Each row of a before or after table is a point. One or more steps were done to the points. Then noise was added and the rows were shuffled. The steps act on columns, c1 being the first. What was done? A step turns or swaps two columns, mirrors them in a line or flattens them onto one, adds a multiple of one to another, or multiplies or shifts one. Angles are multiples of 10 degrees, from the lower column toward the higher: turns from -170 to 170, lines from 10 to 170 but not 90. Use the fewest steps. Two steps may share a column if one is a turn and the other turns, adds or multiplies; they go together, in the order done. Otherwise the lowest column goes first.

Before, 10 rows:
[[ 33  95  -9]
 [ 19 -48  25]
 [  6 -41  18]
 [ -3 -16 -31]
 [-28 -15  31]
 [ 18  47   1]
 [ 13  79  20]
 [ 15  58 -48]
 [ 11 -62  13]
 [ 18 -35  -5]]
After:
[[  3  84 -19]
 [-19 -26 -15]
 [ 14 -33  -6]
 [-31  37 -61]
 [  2  -4  48]
 [  6  47 -21]
 [ -3  83 -60]
 [ 40 -37  18]
 [ 27 -54  19]
 [ 24 -36  19]]
Steps: turn c2 and c3 by -20 degrees; turn c1 and c3 by -40 degrees

Before, 9 rows:
[[-49  -6  -6   5  -3  76]
 [-23 -24 -11  35 -10  48]
 [ -6  20  33  48  79 -41]
 [-13   9 -19   2  68 -27]
 [-49 -34  25 -18  14  64]
 [ 52  38 -16  24  87 -17]
 [  6  -4  35 -15 -47  75]
 [-12  -6 -22  -2   8 -14]
 [ 26 -41  27  35  92 -14]]
After:
[[-16   9 -23   2  29  66]
 [ -7  20  35  47  38  82]
 [ 52  36 -16  23  15  86]
 [-20 -23  -8  34 -49 -12]
 [  7  -7  36 -16 -74 -43]
 [ 26 -38  25  33  15  91]
 [-13  -4 -23  -1  13   8]
 [-48 -36  26 -16 -62  17]
 [-47  -7 -11   9 -77  -4]]
Steps: turn c5 and c6 by 90 degrees

Before, 9 rows:
[[ 28   6   4   7   5  57 -31  40]
 [ 35 -46 -19 -19   6 -32 -10  -6]
 [ 21  66  -7 -47 -29 -73 -34 -22]
 [ 60  32  -4  12   1  29  15  -6]
 [ 21 -30 -19   7  54  33 -27 -24]
 [  9  69  22 -95 -47 -39 -13 -31]
 [ 47  74 -49 -25  -7  56  14  32]
 [ 11 -13  13 -13  46 -19  -2  16]
 [-13 -12 -13   8  -2 -15   4  -6]]
After (9 x 8):
[[ 18 -30 -19   7  10  36 -54  17]
 [ 21  66  -6 -45 -22 -19  21 -74]
 [ 60  32  -3  14   6  20   1  23]
 [ 47  72 -49 -23   3   1  10  65]
 [ 11 -11  13 -13  15 -23 -44  -9]
 [ 29   6   4   7  -9  -6  -9  68]
 [-12 -14 -14   6   1  -1   1 -17]
 [ 35 -46 -20 -19  -1 -11  -8 -31]
 [  8  69  21 -94 -21   8  44 -50]]
Steps: multiply c7 by 0.4; turn c5 and c7 by -70 degrees; turn c6 and c8 by 60 degrees

Before, 10 rows:
[[ 22  68 -18 -20 -37  14   0 -33 -48   7  50]
 [ 48 -14 -41 -54 -39   6  36  14 -70  62   4]
 [-34 -46 -43 -13  39  21 -41  -3  16 -43  65]
 [-26  54  69 -59   0  -4 -46  48   9 -38  41]
 [ 70  31   0  34 -13  20  15 -38 -59  33  29]
 [ -3  15 -14   2  53  27  30 -26  15  63  67]
 [-35 -54  -4   9 -19 -32  38 -42  34 -45  76]
 [ -1  -1  45 -46 -21  74 -26 -21  16 -11 -25]
 [  9  47  23 -62 -46  -7 -24  55  36  34 -39]
 [ 37  17 -21 -63 -34  10  29  30 -28 -36 -28]]
After, 10 rows:
[[ -2  15 -18  41  54  25  28 -27  12  65  72]
 [-37 -56   2  47 -17 -34  39 -37  33 -44  77]
 [-38 -48 -41  31  44  24 -40  -3  18 -41  59]
 [ 37  19 -21 -23 -31   5  30  28 -29 -32 -27]
 [ 70  31   1  76 -20  23  14 -43 -59  33  28]
 [ 22  62 -21  17 -38  11   6 -33 -48   4  51]
 [  4  44  23 -22 -41 -12 -24  52  32  34 -35]
 [ -7  -6  48  -3 -19  75 -20 -20  16 -11 -24]
 [ 46 -14 -45  -8 -36   6  37  14 -66  65   4]
 [-24  53  67 -14   2  -6 -43  44   8 -38  43]]
Steps: shift c4 by 40

Before (8 x 12):
[[ 20  23 -50  -1  79 -40  30 -38 -18   6  -5 -20]
 [-28  53  18  39  60 -56 -24  -1  -1  30  -8 -37]
 [  0 -20 -28 -16  -5  42  32  27 -26 -40 -77 -51]
 [-54 -49  53  -9  -8 -26  42  46 -18   5  16  42]
 [ -2 -74 -11  10 -34  38  13  14 -50   5  -6  21]
 [-12 -45 -18  -4  56  62 -68  45  44  -7 -10  22]
 [ 21 -36  42 -69  66  28  68  17 -52  47  31  12]
 [ 31  18 -54  34 -22 -62 -27 -33  -6  37 -75  31]]
After, 8 rows:
[[-12 -44 -19  -4  67 -52 -66  45  44  38  -9  23]
 [ -3 -76 -11   9 -13 -37  14  12 -51  12  -5  20]
 [ 20  23 -50  -2  70  33  33 -38 -17 -24  -6 -21]
 [  0 -19 -28 -17   0 -15  31  27 -29  57 -76 -52]
 [ 21 -39  43 -70  76 -49  69  18 -51 -27  33  10]
 [ 31  19 -52  34 -27  34 -28 -34  -5 -62 -75  32]
 [-29  52  19  38  47  33 -26  -2  -1 -53  -8 -38]
 [-55 -49  55  -9   9  21  40  45 -16 -16  13  43]]
Steps: add -0.3 times c2 to c5; turn c6 and c10 by 150 degrees

Before, 9 rows:
[[ 22 -34   6   1 -10   0  -9  11  19  -8  -7  20   7 -14   7  32 -31  -8]
 [ -5 -23 -29 -13 -21  -6 -19  11  24  30 -10  22  26 -12  -3  19 -35  29]
 [  4 -12 -13  -4  12  13 -16  -9  39   9   3   6  34  14   8  12 -18  25]
 [ 22  23  -2  16  20  -8 -24 -27   3  28   7  -8  13   5 -17   4   8  20]
 [ -7  11   5 -13   0   9  22 -28 -10  11  -9 -13  -6  -9  -1 -20  23 -18]
 [ -9  22  22 -11   4 -10   0 -29 -19  -7   5   7 -29   5  19 -16  15  -6]
 [-38  12  19   4  26   2  24 -17  -2  19  -3  -4 -38   0  11  -1   8 -29]
 [ -8  10 -10   3   8   8  14 -31   3  15  13 -23 -34  18   2  -6 -16 -10]
 [ -7 -28  -6 -16 -14 -18  13   8  29 -13   1   8  17 -34   3  37 -32  25]]
After (9 x 18):
[[ 54  22  -1  16  20  -8 -25 -26   2  29   7  -5  13  -4  17   5   8  20]
 [-22  22  22 -11   4  -9   1 -29  -3  -7   4   7 -29  -5 -19 -17  15  -6]
 [-94  12  19   3  26   3  23 -15  10  20  -2  10 -38 -10  -6  -1   8 -29]
 [ 54 -34   6   1 -10   2  -9  11  23  -7  -6 -11   6 -23 -19  31 -31  -8]
 [-18  11   5 -13  -1   8  22 -29  -6  11 -10  10  -7 -18   8 -19  24 -17]
 [-17 -29  -5 -15 -13 -18  13   8  23 -13   0  -4  16 -45  -8  37 -32  25]
 [-12 -23 -29 -14 -22  -6 -19  12   4  30 -10 -19  26 -22 -12  19 -36  29]
 [ 11 -12 -13  -5  11  13 -16  -9  28  10   4   0  35   4 -10  12 -19  26]
 [-21  10 -10   4   8   8  14 -31  -5  16  13  19 -33   8  14  -8 -17 -10]]
Steps: multiply c1 by 2.5; add 0.7 times c3 to c9; turn c12 and c15 by -140 degrees; shift c14 by -10

Before:
[[ 42 -30 -23 -31   2  37  24  -3 -35   4  33   4  35   3  22 -20  33 -46
   36 -45]
 [ -6   1   9 -36   7  -5 -29 -28  14   1  39  16  50  52 -41 -19  22 -35
  -10  12]
 [ 19  21  -6 -14 -22 -15  23   2  21  12 -24 -18  12 -10  18   1  -7 -45
   37 -30]
 [ -3  45  35 -25 -20 -30 -17  35  10 -33  13 -10 -29   2  11  -8   9  15
    7 -50]
 [ 53 -19  19  -7  21  34 -34   5   6  41  39  27 -26  28 -45 -14   1   9
   30 -50]
 [ -2  35  31 -24 -17  23 -48 -21  23   5   8 -17  57 -29  -6  20   2 -24
   44  10]
 [  7  44 -15   7  11 -41  13 -10  14  41  25 -34 -14 -40 -30 -15 -28 -12
  -20  -3]
 [ 43 -32 -28 -12   3 -15 -45  15  48 -24  28   5  25   2 -23 -32 -42  -6
   14 -37]
 [ 55  25   3 -53 -39  31 -19  40  14  -6 -35  39  32   9  -1 -25  20  12
   23 -47]
 [ 46 -28 -36 -29  -1 -45 -19  27 -16  -7 -25  11 -28 -35 -58   2 -35 -62
   22 -44]
 [ 26 -32  54 -37  27 -29  14   0   9 -24  27 -32  -7  36 -26 -37  21   2
   14  -3]
 [ 69 -15  42 -46   8 -45  18  21  42  -9  -6  46  12 -19 -36   0 -16 -17
   27  -7]
 [ -2 -25 -18 -38  15   7 -36  35   7  25  43 -24  18   8 -43   8 -42 -62
   -3 -53]
 [ 35 -20 -18 -38  -2  -1  24  47  38 -38  -6  22  24   7  22  -3  15  24
   27  -9]]
After:
[[ 41  26 -24 -15   2 -67 -48  17  47 -24  27   9  26   2 -23 -41 -44 -21
  -13 -41]
 [ 18  21 -38 -11 -21 -63  25  37  22  16 -22 -16  14 -11  19   3  -6  46
    4 -32]
 [ -2  61   5 -37  13 -41 -40   3   5  26  42 -23  17   7 -45  10 -42  18
  -33 -56]
 [ -3 -41   6 -25 -19 -80 -20  11   8 -33  16 -11 -29   1  11  -9   7  27
  -35 -51]
 [ 26  17  96 -38  29 -80  14  15  10 -25  25 -31  -7  37 -26 -48  20 -25
    4  -4]
 [ 36  -8 -19 -37  -4 -48  23  37  40 -38  -7  23  26   5  22  -2  13 -31
  -39  -8]
 [ 69  21  53 -47   6 -98  18  31  41  -8  -6  46  12 -19 -38   0 -14   1
  -17  -8]
 [ -6  27  19 -37   5 -54 -26 -16  14  -4  40  17  49  53 -44 -20  20  26
   25  13]
 [  5 -17   3   7  11 -91  14 -18  13  41  25 -33 -16 -39 -27 -19 -29  41
    4  -5]
 [ 46  64 -39 -32   2 -92 -18  26 -15  -6 -25   9 -28 -36 -57   3 -36  17
  -21 -45]
 [ 54   5  51  -6  20 -20 -34  30   5  41  39  28 -23  28 -42 -18   0 -19
    0 -51]
 [ -2  -3   9 -25 -14 -26 -51  40  24   3   9 -16  56 -29  -4  25   0  42
   27  12]
 [ 58 -24 -56 -54 -41 -17 -16  30  15  -5 -37  39  33  13  -2 -32  19  12
  -35 -45]
 [ 43  54 -19 -28   4 -10  23  36 -32   2  33   3  37   3  21 -26  36   7
   11 -44]]
Steps: turn c2 and c18 by 130 degrees; add 1.5 times c5 to c3; shift c6 by -50; turn c8 and c19 by -80 degrees; multiply c16 by 1.3

Before:
[[-21  -4 -21  -4 -29  17 -26  14  22  35  12 -19  29 -19   4  42  -3   2
  -20 -13  26  17  23  30  29  47 -18 -15   1 -45  25 -29]
 [-12  18  45  38  10  27   9   0  -5  -5  36  40  -3  37 -23  26   0  -5
   13  23  -9 -20   9   5 -32  -7  36   4 -61 -35  25 -28]
 [  7  22 -13  11  26  42   0  31  21  18  37 -24  12 -21 -41   9  -1 -23
  -21  23  22  17  41 -24 -10 -13  42  -6   2  18 -38  12]
 [-12  38  -1 -26   3 -17 -33   2  21  -7 -32 -14  24 -22 -24 -17 -31 -17
  -25 -38   3  -5  34   8 -22  -3   2  30 -17   9 -36  -6]
 [ 24  29  39 -30   8  41 -28 -27 -21 -12  29  23  21 -21  -2 -30  17 -14
   -9  -7  40  42 -24  -2  11  -7 -14   8 -21   9 -19 -16]
 [  0  17 -11  11   3   2 -18 -13  52  20 -15  31  52 -22  -4   5 -47   0
  -23  18 -29   6  -5  31  21 -15 -17  36 -10   4  20  -4]
 [ 45 -11  47 -22 -10   4 -35 -23  44  22  32   8   0  42  24   6  16  -1
  -15  25 -20  12  13  10  12  -1  11  12  10  -2  27  -8]
 [-16 -12   3  -6  18   8 -45  19  -5  26 -14 -17 -14 -31   6 -15 -34  30
  -15 -18 -17 -26  -8  20  31  -8  46  30   1   5 -37  15]]
After (8 x 32):
[[-22  -2 -21  -4 -30  18 -24  11  20  35  13  -1  30 -20   6  43  -2   3
  -20 -14  26  18  23  32  86  47 -17 -14  -1 -45  24 -27]
 [ 44  -7  47 -21 -10   2 -32 -23  45  20  32  -1   0  42  22   7  16  -1
  -15  26 -19  12  13  12  35   1  10   9   9  -3  28 -10]
 [ 22  21  38 -29   5  41 -28 -27 -22 -12  30  -1  21 -24   1 -31  16 -15
   -8 -10  37  43 -25  -1  33  -7 -14   9 -23   7 -18 -17]
 [-11  28  -1 -24   1 -17 -34   4  22  -7 -34   0  24 -21 -24 -19 -27 -18
  -25 -37   4  -4  35  10 -64  -3   2  29 -18  11 -39  -6]
 [  8  12 -13  10  25  41  -1  33  20  17  37   0  10 -23 -39   8  -1 -22
  -21  24  22  15  41 -24 -31 -10  42  -2   1  18 -39  15]
 [  1  11 -10  11   2   2 -17 -14  49  21 -13   3  55 -22  -5   6 -46   0
  -23  15 -29   6  -6  30  64 -16 -17  36  -9   4  19  -4]
 [-12  11  44  35   8  29   7   3  -5  -6  34  -2   0  36 -26  25  -2  -6
   12  23  -9 -22   9   5 -97  -7  36   5 -61 -33  27 -26]
 [-16  -9   1  -6  18   8 -44  19  -4  27 -15  -1 -14 -32   8 -13 -35  31
  -13 -17 -15 -27  -8  21  93  -8  44  30   1   5 -38  15]]
Steps: multiply c2 by 0.7; multiply c12 by 0; multiply c25 by 3

Before, 11 rows:
[[-23 -28  32  -7 -21 -33  23 -46  46  49  28 -27  -1 -30  18  39 -31  40
   70  -5 -27   6  14 -33  -8 -14 -29 -33  63  -2  -4 -13 -42  35 -19  53
  -12  -2  17  53  41 -22 -46  26  -5 -66 -62  48]
 [-13  -3  39 -38  15 -12 -43 -34 -39  47  27 -51  26   7 -37  34  -2  19
   56  -7  36 -43 -25 -15  60 -12  24  72  41 -10  70   2 -42 -51   8 -34
   17  -8  23  32   3  15 -13 -13 -21 -60 -14  23]
 [ 41 -32   7 -37   3 -46  19  -2 -11 -18  -3 -28 -19 -36  47  -9 -14  39
   51 -26 -58 -26  66 -33  -9  -1  19  16 -14  33  29   2 -51   5  38  14
   58 -11 -40  30 -14 -16 -38 -28   6 -76 -71 -36]
 [ 10  44  13   4 -27 -65 -57  12  49   7 -31   1  26   3  10   4  -7  39
    5 -21  34  19  64  51 -22  12  27  16  59 -29   0  50 -23 -67 -24 -34
  -25  37  44 -26  29 -17   0 -44  20  -3  25   3]
 [ 66 -12  13  34 -70   7  -3   8  20 -18  28   1  59  13 -31 -24 -47 -39
  -26 -34   7 -31  54  44  30   6  -1  54  19 -21  66  40 -10 -67  39   8
   45 -58 -68 -38 -20  54 -44 -17 -11  -1 -13 -12]
 [ 19 -30  48 -66 -41  15 -40   3   5 -17 -49  53 -36  39  47  34  -4 -24
  -20  17  -6  35 -35  56  62 -19  12 -20 -26  42 -10 -41  -5 -61  17  38
  -28  47  30  23 -13 -43  -9  52   7  23  21 -12]
 [ 47  66  23 -10   1  -3   6  63  54  24  35 -12  48 -34 -56 -65 -38 -62
   36   3 -34  54   0 -18  18  41 -23  57 -26 -16  -4  18 -61   2  22  69
   33 -26   3 -26   1 -40  31  40  19 -73 -69 -30]
 [ -1 -10  20 -18   9 -67  38  32 -28  33  25 -32  47 -26   4   9   7   2
   13  13 -38  31  18  46 -13 -42  33 -12  -3  73  37 -56   7  31  46  65
   -8 -21  33  11  50  20  -9 -18  15 -66 -71 -42]
 [-21  38  -8  18 -29 -41  15 -29  49 -29   1 -12  -1  21 -18 -47  50  -2
  -14  23 -68 -34  64 -14  23  19 -52 -10 -32   5 -36 -22 -42 -36   7 -31
   45 -19  33  19  10 -31 -20 -11  -2 -60   9  40]
 [ -3   7  17  23 -76   4  -5  25  -7 -39 -67  44  28  41 -31  11 -44  29
  -37  37 -48  -3  10  22  60  20  35  19   5 -33 -13 -39 -21 -66  35  -9
   50  26 -13 -16  14 -10  54   4  24 -69  12  23]
 [-35  34  36   7  -3  -9 -30 -14 -25  48 -66  52 -38 -20 -22  16   5  -3
   38  -4  12 -14 -31  39  23 -44 -12 -28  33  78  38  15 -26  21  22 -10
  -10  31  12 -23 -26   2  45 -22 -28 -16  13  29]]
After:
[[-38  33  41   5   0 -11 -34 -11 -22  50 -69  48 -37 -17 -20  13   8  -7
   21  -6   6  26 -25  40  20 -32 -15 -31  35  69 -44  12 -28  33  23  -2
   -8  33  16 -22 -25   3  47  17 -31 -15  10  27]
 [ -1   1 -38  21 -75  -7  -5  24 -11 -37 -62  59  34  43 -35  12 -48  27
  -22  38 -50   4  10  26  67  16  35  19   6 -40  -8 -38 -22 -58  41 -12
   53  27 -12 -16  10 -15  28 -12  24 -66  15  21]
 [  9  36   4   6 -28 -72 -60   8  50  11 -28  18  23   6   6   5 -14  41
    9 -21  37  12  70  52 -28   9  18  20  65 -12 -11  50 -25 -73 -23 -35
  -26  35  45 -19  29 -11  -9  47  21  -3  26   6]
 [ 17 -24 -31 -65 -42  17 -35   7   6 -16 -48  61 -42  41  46  40  -3 -27
   -6  23  -7 -57 -38  53  62 -22  16 -20 -24  66 -38 -42  -7 -51  12  41
  -26  43  33  26 -12 -39 -19 -28   9  31  17 -13]
 [-13  -5  67 -30   6 -14 -49 -31 -43  52  29 -54  25   7 -40  37   2  23
   21  -4  32  43 -28 -16  52  -9  25  78  42 -40 -56  -1 -44 -55   5 -35
   15  -4  22  26   7  16 -19 -10 -18 -55 -17  21]
 [ -4 -17  27 -12  11 -64  41  28 -24  31  24 -37  46 -22  -2  10  10  -2
   -6   8 -32 -22  18  48 -17 -42  29 -15   3  96 -34 -51   9  29  52  62
   -8 -24  40   7  54  22  -8  32  16 -69 -67 -43]
 [-24 -25  31  -3 -19 -32  21 -52  48  44  33 -32  -1 -28  16  42 -34  38
   71  -1 -25 -14  14 -28 -10 -16 -25 -31  62  -1 -29 -11 -43  24 -20  55
  -14   2  23  56  43 -25 -56 -19  -6 -72 -52  48]
 [-15  41 -34  16 -35 -43  15 -29  41 -33   0  -4   5  20 -19 -48  46   3
    5  23 -62  36  67 -14  29  20 -57  -9 -31 -17  12 -20 -40 -37   5 -33
   41 -16  35  20  13 -31 -28  -3  -2 -56   7  41]
 [ 46  65   5  -9  -1   2   7  63  55  25  35 -14  50 -34 -53 -61 -36 -63
   37   0 -35 -68  -5 -16  24  40 -19  53 -24  24 -24  20 -57   6  17  70
   31 -29  -1 -21   4 -43  32  -6  24 -72 -72 -29]
 [ 66 -10  35  32 -75  10  -3   6  20 -20  31  15  56  16 -31 -27 -47 -38
  -51 -38   3  35  50  43  31   3   0  55  16 -43 -38  40 -12 -63  41   6
   44 -58 -67 -40 -18  50 -64   0  -7  -2 -19 -14]
 [ 32 -34  44 -33   5 -48  17   5 -10 -15   5 -32 -15 -41  53 -11 -19  40
   39 -31 -56  31  69 -32 -11   2  16  15 -15  15 -20   4 -48   3  39  13
   57 -13 -31  34 -22 -13 -35  15  11 -77 -72 -36]]
Steps: turn c3 and c31 by -110 degrees; turn c3 and c19 by -30 degrees; add 0.3 times c5 to c43; turn c12 and c34 by 10 degrees; add 0.7 times c22 to c30; turn c22 and c44 by 150 degrees
